Each row of a before or after table is a point. One or more steps were done to the points. Then noise was added and the rows were shuffled. The steps act on how far a point lies along the listed directions, d1 being the first. Write out the steps. A step turns or swaps two directions, mirrors them in a line or flattens them onto one, adds a multiple of one to another, or multiplies one. Angles are multiples of 10 degrees, from the lower direction toward the higher: turns from -170 to 170, lines from 10 to 170 but not 90. Use the fewest steps. Two steps may share a direction if one is a turn and the other turns, adds or multiplies; they go together, in the order done. Otherwise the lowest direction goes first.

Directions:
(1): -0.053  -0.011  0.027
(2): 0.026  0.006  0.054
(3): 0.013  -0.059  0.001
Before:
0.042  -0.027  -0.059
-0.001  0.032  -0.028
0.036  -0.001  0.004
0.011  0.026  -0.035
-0.041  0.060  -0.031
-0.006  -0.013  -0.040
-0.058  0.027  -0.007
0.009  0.002  0.046
-0.014  -0.038  -0.038
-0.066  -0.038  -0.021
-0.015  -0.021  -0.002
-0.029  0.062  0.054
After, 12 rows:
-0.029  0.008  -0.035
-0.050  -0.018  -0.027
0.013  0.026  -0.039
0.082  -0.023  0.006
-0.029  -0.060  -0.036
0.004  0.025  -0.028
-0.060  0.042  -0.014
-0.017  -0.015  -0.006
-0.009  0.024  0.021
0.033  -0.034  -0.043
0.020  -0.013  0.042
0.039  -0.002  -0.063
Steps: swap d1 and d3

Directions:
(1): -0.055  0.037  0.008  0.005  0.002  -0.043  0.041  0.042  0.031
(2): -0.041  -0.039  -0.030  -0.031  -0.072  -0.010  -0.013  -0.010  0.010
(3): 0.027  0.013  -0.038  -0.027  0.027  -0.044  -0.012  -0.042  0.056
(4): 0.030  -0.008  0.082  -0.013  -0.034  -0.008  -0.001  -0.005  0.042
(5): 0.045  -0.025  -0.019  0.006  -0.020  -0.023  0.080  -0.003  -0.018
(6): -0.030  -0.078  0.021  -0.005  0.055  -0.012  0.009  -0.004  0.007
Before, 9 rows:
0.065  0.032  -0.027  0.015  0.005  0.013  0.006  -0.035  0.002
0.015  0.019  -0.015  0.031  0.000  0.052  -0.013  0.021  -0.065
-0.017  0.006  0.022  -0.020  0.005  -0.028  -0.040  -0.018  0.030
0.024  0.042  -0.095  0.027  -0.016  0.008  -0.011  -0.036  -0.032
0.017  0.009  -0.066  0.034  0.038  0.057  -0.017  -0.017  -0.084
-0.035  -0.048  0.041  -0.005  -0.014  -0.006  0.033  0.053  0.028
-0.026  -0.062  0.029  0.007  0.029  -0.039  0.058  0.043  -0.012
0.039  0.014  -0.049  -0.011  0.012  0.036  -0.054  -0.050  -0.015
-0.031  0.044  0.017  0.006  0.047  -0.015  -0.041  -0.011  0.022
After:
0.011  -0.031  0.008  0.002  -0.025  0.018  -0.011  -0.010  -0.056
0.060  -0.005  0.022  0.017  -0.018  0.025  -0.002  -0.031  -0.046
0.025  0.030  -0.005  -0.011  0.066  -0.013  -0.038  -0.019  0.049
-0.016  0.032  0.060  0.030  0.038  0.021  -0.001  0.020  0.013
-0.004  -0.010  -0.085  -0.013  -0.034  -0.008  0.035  0.018  -0.001
-0.003  -0.017  0.095  0.017  0.038  -0.022  -0.017  -0.013  0.054
0.003  0.037  -0.058  -0.013  -0.061  -0.052  0.037  0.020  0.004
0.025  0.047  0.054  -0.019  0.033  -0.013  -0.059  -0.036  0.080
-0.005  0.002  0.070  -0.007  0.025  0.039  -0.064  -0.010  0.018
Steps: swap d1 and d5; mirror d2 and d6 in the line at 20 degrees; turn d3 and d4 by 150 degrees

Directions:
(1): -0.030  -0.024  -0.008  -0.008  -0.037  0.080  -0.027  -0.034  -0.058  0.011  0.020  -0.007  -0.016  0.036
(2): -0.026  -0.025  -0.004  0.078  0.023  0.048  0.015  0.044  0.046  0.039  -0.007  0.012  0.011  0.022
(3): 0.013  -0.020  -0.039  -0.022  0.001  0.016  -0.012  0.056  -0.003  0.024  -0.004  -0.065  -0.056  -0.051
(4): 0.035  -0.014  -0.016  0.019  0.055  -0.001  -0.034  -0.046  0.024  -0.013  0.045  -0.066  0.021  0.027
(5): -0.015  -0.025  -0.029  0.022  0.073  -0.029  -0.009  -0.029  -0.058  0.020  -0.046  0.028  -0.029  -0.007
Before:
-0.063  0.024  0.038  -0.022  -0.043  -0.025  0.038  0.033  -0.054  0.015  -0.078  0.098  -0.006  -0.031
-0.034  -0.041  -0.006  -0.007  -0.037  0.087  -0.039  -0.083  -0.098  0.030  -0.005  0.032  -0.021  0.055
0.073  0.015  0.007  -0.098  -0.028  -0.080  0.004  -0.051  -0.052  -0.062  0.009  -0.011  -0.007  -0.026
0.024  0.011  -0.018  -0.026  -0.024  0.005  -0.011  -0.010  -0.021  0.010  0.004  -0.029  -0.040  -0.006
0.006  0.000  0.006  0.002  0.028  -0.052  0.010  -0.013  0.001  -0.017  -0.015  0.033  0.017  0.014
-0.034  -0.007  0.006  -0.020  -0.019  0.018  0.017  -0.027  -0.091  0.004  0.003  0.054  -0.027  0.019
-0.005  0.009  0.028  -0.022  -0.020  0.024  -0.036  0.000  -0.020  0.005  0.009  -0.027  -0.010  0.003
-0.012  0.015  -0.003  0.026  0.061  -0.030  0.018  -0.014  -0.002  -0.017  -0.013  0.022  0.004  0.003
-0.005  0.027  0.024  -0.008  -0.077  0.016  0.031  0.043  0.084  -0.048  0.054  -0.030  0.049  0.032
0.010  0.019  0.045  -0.012  -0.033  -0.027  0.020  0.002  0.020  -0.025  0.010  0.000  0.022  -0.005
-0.010  0.001  -0.006  -0.004  -0.004  -0.030  0.024  0.010  -0.010  0.006  -0.067  0.071  -0.027  -0.020
0.025  0.001  0.031  -0.014  -0.007  -0.023  0.006  0.006  0.012  -0.022  0.001  0.033  0.029  -0.004
-0.022  -0.001  0.008  -0.011  -0.014  0.011  0.027  0.034  -0.029  0.032  -0.064  0.046  -0.044  -0.039
-0.034  -0.022  -0.009  -0.006  -0.058  0.061  0.003  -0.014  -0.027  0.013  0.004  0.028  0.023  0.015
After, 14 rows:
0.001  -0.005  -0.029  -0.020  -0.049  0.028  0.014  0.091  0.056  -0.013  0.031  -0.090  -0.024  -0.029
-0.022  -0.028  -0.024  -0.010  -0.034  0.035  0.004  0.012  -0.019  0.022  -0.012  0.008  0.005  -0.021
-0.019  0.000  -0.003  -0.020  0.002  -0.017  0.027  -0.004  -0.068  0.007  -0.009  0.049  -0.031  -0.010
0.022  0.026  0.007  -0.017  -0.040  0.008  -0.003  -0.039  -0.008  -0.005  0.019  0.003  0.003  0.027
0.019  -0.001  0.015  -0.021  -0.009  -0.033  0.014  0.037  0.013  -0.006  -0.007  -0.037  -0.022  -0.044
-0.026  -0.042  -0.020  -0.008  -0.023  0.081  -0.038  -0.065  -0.093  0.040  -0.008  0.018  -0.040  0.038
-0.005  0.041  0.048  0.005  -0.003  -0.057  0.057  0.037  0.036  0.002  -0.065  0.083  0.011  -0.035
-0.020  0.041  0.032  -0.018  0.013  -0.127  0.066  0.094  0.008  0.011  -0.109  0.094  -0.007  -0.095
0.074  0.012  0.003  -0.096  -0.024  -0.073  0.004  -0.048  -0.058  -0.059  0.010  -0.019  -0.017  -0.028
-0.009  0.011  0.035  -0.021  -0.024  0.025  -0.035  -0.004  -0.016  0.006  0.011  -0.022  -0.002  0.006
0.008  0.020  0.005  0.004  0.018  -0.084  0.043  0.030  0.032  -0.004  -0.081  0.081  -0.012  -0.037
0.034  -0.014  0.001  -0.022  0.015  -0.031  0.003  0.040  0.003  -0.003  -0.015  0.002  -0.011  -0.042
0.012  -0.008  -0.017  -0.003  0.038  -0.047  0.002  0.012  -0.013  -0.004  -0.025  0.011  -0.014  -0.011
-0.013  0.008  -0.014  0.023  0.063  -0.022  0.011  -0.007  -0.011  -0.007  -0.016  0.012  -0.012  -0.007
Steps: add 1 times d4 to d1; mirror d3 and d5 in the line at 110 degrees
